Every row gives one point. A path goes straight from each point to the next, and from the last back to the first. The post is the endless flat space through its rows: a point in 2 columns, a line in 3, a plane in 4, and so on, so that a path can go around it. How many times does the path go around the post? Going back the other way cancels.
In the rows, zero is written as 128.

Post (1 x 2):
[[121 127]]
Path:
[[185 122]
 [128 150]
 [ 72 157]
 [ 74  84]
 [ 51 107]
 [100 141]
 [142 181]
 [188 148]
 [139  76]
 [ 93  95]
 [100 133]
 [ 92 102]
 [130  82]
 [145 113]
 [107  93]
 [ 86 121]
 [ 94 182]
 [ 64 146]
 [ 90 122]
 [ 91 163]
 [126 149]
 [177 125]
 [131  99]
 [141  59]]
Times around: 1

Post:
[[182 136 151 122]
 [ 79 151 141  84]
 [ 96 132 119  89]]
Path, 31 rows:
[[113 130 147  98]
 [131 151 167  82]
 [ 89 123  92  29]
 [135 150 179  97]
 [ 84  88 133 114]
 [161 130 139 148]
 [101 132  91  89]
 [169 156 121  74]
 [205 129 173 109]
 [128 121 155  80]
 [204 178 186  86]
 [114 200 162  86]
 [113 133  59  84]
 [100 144 105  65]
 [119  97 112  48]
 [140 106 121 107]
 [ 74 117 140 134]
 [129 172 145 125]
 [ 99 153 124  86]
 [117 135 132  57]
 [ 68 127 160  68]
 [130 111 162 144]
 [ 55 154 152 134]
 [155 167 109 124]
 [ 86 169  99  55]
 [139 114 137  51]
 [143 111 171  97]
 [187 105 169  93]
 [ 89 106 141 104]
 [112 114 132 154]
 [102  79 115 132]]
Times around: 3

Post (5 x 6):
[[ 97 170 149  92 123 106]
 [111 137 150 203 141 163]
 [165 115 119  85 152 116]
 [128 113 107 108 142 130]
 [167  75 116 149 102 135]]
Path (26 x 6):
[[188 150  97  72 172  88]
 [108 167  92  22 135 113]
 [133 134 145  97  82 139]
 [109 146 104 114  55 128]
 [155 143 145  75 164 139]
 [104  89 122  45 152 128]
 [123 134  98  80 170  91]
 [135 165 114 133  96 106]
 [ 93 177 151 201 110 164]
 [125 160 145 119  88 136]
 [229  91 186 153 147 156]
 [154 124 174 118 176 105]
 [125 126 106 134 143  98]
 [106 148  79  89 157 125]
 [ 67 177 147 116 114 170]
 [113  91 143 114  68 128]
 [112 117 167 148 142 162]
 [ 99 136 125 123  86 139]
 [116 145 101 132 127 159]
 [136 151 153  80 171 142]
 [135 119 142 179 108 201]
 [190  55  74  54  34  79]
 [119 116 122 210 141 132]
 [ 63 108 131 157 147 157]
 [ 65 147 159  84 157 125]
 [191 132 178 151 211 103]]
Times around: 2

Post (8 x 9):
[[105 115 117 147  55  80  93 151  95]
 [178 112 158  86 116 144 100 123 128]
 [177 133 150  93 144 117 156 112 112]
 [125 137  74 176 151 177 193 121 130]
 [115 143 134  65 139 101  84 163  80]
 [ 68 152 102 150 118 159 150 134 119]
 [157 151 109 143 116 111 190 161 142]
 [178 134 183 110 147 129 128 144 118]]
Path, 30 rows:
[[124 140 151  91 103 166  90 149 105]
 [155 106 101 135 102 134 148 111  65]
 [159 120 166  51 169 213 132  86 141]
 [ 59 139 139 114  99 120 106 141 108]
 [176 102 177 144 116 111 103 128 159]
 [110 152  99 153 101 110 149 143 113]
 [199 122  95  95 111 128 161  92 125]
 [155 105  63  86 101 147 127 129 117]
 [ 86 123 139  51 144 174 123 149 139]
 [107 135 117  93 158 171 120 131 135]
 [188 130  91 201 105 106 214 121 161]
 [160 156 108 111 112 129 129 105  91]
 [169 162 134  92 171 158 144 123 104]
 [119 140 106 114 141 156 148 118  89]
 [ 69 116 137  84 101 110 128 115  90]
 [ 80 156 145 131 150 147 157 174 170]
 [143 151 178 212 138  74 125 167 105]
 [102 200  65 112 161  95 171 195  90]
 [236  88  86 153  49 104 150 140 119]
 [171  89 121  40 121 155 123  87 118]
 [133 119 169 133 120 120 204 145 158]
 [129 164 126  67 183 193 174 122 172]
 [117 146  86 131 169  90  78 162  44]
 [191 115 155 104  75 111 101  71  70]
 [186 138 238 193  91 117 165 190 105]
 [175  88  83 118 118  77 160 117  64]
 [144  78 120  96  60  41 139 144  81]
 [134 127 156  89 149 155 128 128 141]
 [134 122 136 132  93  70  45 167 116]
 [202 148 188 164 155 139 127 147 110]]
Times around: 5
